Rows are points. Any point is a mix of the corners, with weights that add up to 1. It lies inside the corners' shape when no weight is negative. Say inside or outside, and name the corners with a negative weight.

Corners:
(1): [-26, -21, 39]
(2): [2, 6, -83]
(3): [23, 15, 7]
(4): [-88, 46, 43]
Points:
[-34, -5, -8] -> outside (3)
[-57, 31, 30] -> inside
[-4, 27, -24] -> outside (1)
[-13, 7, 34] -> outside (2)
[-34, -10, 13] -> outside (3)
[-38, -11, 18] -> outside (3)
[-12, 11, -57] -> inside
[8, 15, 4] -> inside
[-39, 33, 4] -> outside (1)

Corners:
(1): [-47, -20, 112, -19, 31, -39]
(2): [13, 3, -45, -59, 26, 32]
(3): [48, -60, -79, -6, 7, 10]
(4): [-33, 39, 35, -13, 27, -54]
(5): [23, 10, 2, 21, 111, -54]
(6): [-17, 9, 48, 3, -22, 35]
(7): [81, -30, -30, 10, -44, -21]
Points:
[34, -24, 2, -5, 6, -16] -> outside (4)
[11, -10, 6, -11, 35, -5] -> outside (4)
[-17, 19, 49, 1, 5, -19] -> outside (2, 3)
[37, -21, -26, -4, 33, -24] -> outside (6)
[-13, -3, 26, -17, 30, -11] -> outside (7)
[-9, 13, 21, -23, 26, -11] -> outside (3)
[4, -8, 7, -3, 3, 9] -> inside
[1, 0, 31, 1, -14, 15] -> inside

Corners:
(1): [-31, -51, -65, -16, -44, 2, -57, -13, 41, -58, -36]
(2): [-9, -29, -28, 6, -44, -9, -1, 7, 4, 7, 81]
(3): [-31, 89, -48, -17, 22, -23, 41, -1, 46, -8, 1]
(4): [46, 19, 6, -2, 47, 4, -72, 13, -44, 83, -27]
(5): [55, 39, 79, 12, 110, -30, -41, 10, -47, -24, -32]
(6): [-31, 42, -49, 1, 93, 19, 36, 67, -22, -26, -29]
(7): [17, 1, -37, -2, 19, -19, 24, -57, -30, 5, 5]
(8): [-60, -32, -9, 14, -70, 4, -74, -74, -25, 14, 34]
(9): [-37, 2, -53, 55, -40, 57, 25, 15, 34, -39, 14]
(10): [-39, 43, -39, -25, -31, 20, 4, 6, -27, -4, -15]
(11): [-32, -36, 105, 12, 73, 43, 11, 24, -3, -2, -28]
(12): [-8, -53, 72, 74, -61, -16, 18, 5, -24, 20, 16]
Points:
[-5, -10, -9, 8, -8, -6, -10, 0, -7, -1, 33] -> inside
[-13, -19, 13, 9, -6, 7, -16, -3, -3, 1, 1] -> outside (6)
[-13, -8, -21, 9, 3, 18, -18, 4, -8, -2, 10] -> outside (3, 12)
[-5, 38, -4, -1, 30, -10, 0, 1, -3, -9, -9] -> inside
[-32, 5, -24, -3, -25, 8, -22, -15, -10, -5, -2] -> inside
[-16, -14, -17, 23, 9, 18, 19, 19, -4, -30, 0] -> outside (3, 4, 8)
[-7, 15, 7, 12, 17, 5, -1, 2, -20, 10, -1] -> outside (1)
[-17, 15, -6, 1, 37, -1, 4, -1, 7, -24, 2] -> outside (4, 10, 12)

Corners:
(1): [12, -36, 16, 29, 27, -70, 23, 28, 32, 9, -4, -19, -56, -60]
(2): [1, 14, -31, 42, -54, 23, 19, 17, 22, -53, -85, 10, 10, 77]
(3): [23, 58, -30, 79, -28, 30, 33, -1, -32, -15, -68, -41, 65, 87]
(4): [54, -19, -48, 45, 26, -19, 33, 12, 28, 23, -45, 5, -11, 22]
(5): [-13, -26, 39, -33, 26, 4, 7, -11, 27, 8, -35, 15, -7, 39]
(6): [24, 50, -32, -43, -22, -4, 20, -5, -2, 6, 31, -42, 13, -49]
(7): [-16, -25, 9, -77, 4, -13, 27, -33, -53, -12, 43, -10, 20, -15]
(8): [-41, -42, -13, -41, -61, -1, 15, 21, 31, 34, -50, -36, -20, -70]
(9): [17, 30, -20, -45, 36, -8, -39, -26, -61, -31, -1, 15, 59, -18]
(10): [15, -27, 55, 71, -68, -38, 59, 71, 1, -45, -65, 40, -10, 32]
(11): [24, 27, -32, 63, 49, -17, 4, 47, 2, 13, -19, 36, -28, 69]
(12): [-16, 3, 2, -57, -67, 6, -21, -29, -30, 41, 8, -37, -14, 28]
(13): [-55, -3, 2, -45, -66, -20, 23, -31, 5, 48, 14, -45, 50, 15]
(14): [32, 19, 5, 42, 13, -41, 12, 3, -3, -8, -39, 43, -47, -8]
(15): [1, -32, 10, 29, 30, -6, -41, -15, -29, -17, 6, 47, 34, -39]
Points:
[-5, -16, -8, -14, -21, -25, 15, 4, 7, 4, -13, -10, 3, -42] -> outside (3, 5, 11, 12)
[1, 0, -4, 7, -19, -5, 12, 3, -10, 1, -23, -8, 16, 18] -> outside (14)
[23, 24, -41, -1, 5, -11, 16, -15, -14, 14, -2, -20, 13, 28] -> outside (5, 8, 10, 15)
[3, 4, -6, -12, 2, -9, 4, -5, -15, -3, -9, 1, 14, 2] -> inside

Corners:
(1): [35, 66, -28, -13, -45, -7, 10, 22, -36, -3, -20, 36, -20, -25, -47, -29, 23, 5, -36, -27]
(2): [79, -24, -7, -36, -33, -8, 0, 26, 26, -25, -44, -25, 22, -25, -23, 28, -40, -40, -22, 24]
(3): [4, 10, -38, 13, -30, -11, 28, 42, 21, -22, -17, 68, 13, 68, -32, 34, 55, 65, 3, -16]
(4): [24, -34, 70, 60, 68, -15, 34, 42, 13, -4, -30, 54, -23, 50, 56, 30, 12, 10, 67, 3]
(5): [23, 1, 8, 22, -46, 15, 11, 14, -17, -10, -26, 18, -33, -10, 26, -25, -27, -28, -39, 84]
(6): [31, -7, -5, -17, 25, -38, 30, 12, -5, 27, -36, -50, 29, -25, -22, 16, -26, 53, -26, 42]
(7): [-8, 42, 3, -19, -23, -100, 32, -40, -28, 45, -62, -79, 40, -73, -8, -3, -99, -48, -40, -18]
(8): [-13, 2, -16, 48, -9, 2, 15, -56, -21, 37, -53, -38, -16, 5, -35, -15, -43, -50, -5, -2]
(9): [7, 43, -31, 47, -37, -63, -36, 5, -56, 50, -15, -113, -18, -23, -14, -1, -37, -6, 104, -21]
(10): [46, 12, -65, 41, -24, -43, -28, 23, -8, -55, -33, 39, -26, 38, 27, 16, 17, -31, -29, -28]
(11): [23, -10, 51, 47, -49, -6, 15, 6, -26, -9, -48, -87, -1, -74, -40, 4, -49, -3, -30, -7]
(12): [-48, 22, -40, -2, 45, -7, 1, -95, -11, -1, 31, 28, -45, 50, -27, -65, -15, -23, 22, 0]
(13): [-81, -12, -8, -6, -18, -26, 30, 23, -18, -6, -19, 6, -1, -4, 32, -30, 35, 17, -30, 4]
(14): [17, -13, -36, -14, -34, 3, -4, 45, -33, -5, 57, 43, -6, 2, 50, -70, 25, 14, -1, -24]
(15): [59, 29, -6, -8, 25, -3, -64, 9, 14, 59, 23, 37, 15, 1, 30, -4, 16, 51, -1, -12]
(16): [26, -57, 75, -43, 72, 2, -1, 12, 4, 89, 121, 33, -31, 29, 71, -41, 63, 38, 29, 64]
(17): [-8, -16, -28, -4, -2, -61, -15, -45, -10, 14, -2, 14, -6, -7, 20, -79, 3, -20, 11, 3]
(18): [56, -7, -17, 21, -44, 20, 19, -2, -34, -34, 4, 28, -6, -27, 41, 10, 14, -8, -13, -15]
(19): [-30, 9, -9, 53, -20, -11, 39, 15, -22, 5, -28, 43, -64, -28, -52, 10, 27, 21, -4, -19]
(20): [37, 17, -21, 49, -35, -22, 5, 31, -48, -43, -17, 25, 24, -29, 5, 4, -23, -32, -21, -13]
(21): [27, 42, -14, 91, 37, 6, 39, 18, 4, 3, 10, 42, -14, -21, 35, 0, 21, -5, -3, 9]
Points:
[4, -10, 3, 25, -7, -20, 20, 19, -14, -11, -10, 11, -15, 0, 23, -8, 2, -2, 7, 12] -> outside (1, 8, 15)
[18, 25, -22, -12, -19, -30, -5, 3, -18, 12, -5, 1, -7, -8, -4, 3, -6, 4, -16, 12] -> outside (4, 8, 11, 14, 17, 21)
[20, -2, 3, 12, -3, -24, 6, 12, -10, 13, -8, 6, -3, -8, 15, -8, 1, 4, -1, 4] -> outside (12)
[9, 6, 11, 16, 5, -23, 9, -13, -15, 21, -18, -14, -4, -24, 1, -14, -19, -6, 1, 10] -> outside (3, 10, 14)
[33, 10, -15, 12, -25, -7, -13, -21, -23, 11, -16, -8, -27, -27, -31, -17, -13, -12, -14, 10] -> outside (3, 4, 7, 13, 14, 21)
[12, 0, -2, 15, -15, -16, 8, 1, -15, 7, -11, 0, -9, -11, 0, -18, -3, -3, -7, 4] -> inside
[18, 10, -14, 8, -18, -11, 9, 13, -14, 2, -10, 4, -2, -13, -1, -4, 0, 2, -16, 1] -> outside (4, 17)
[13, 1, -3, 27, -4, -10, 8, 12, -13, 0, -8, 16, -17, 0, 5, -9, 9, 6, 6, 0] -> outside (7)
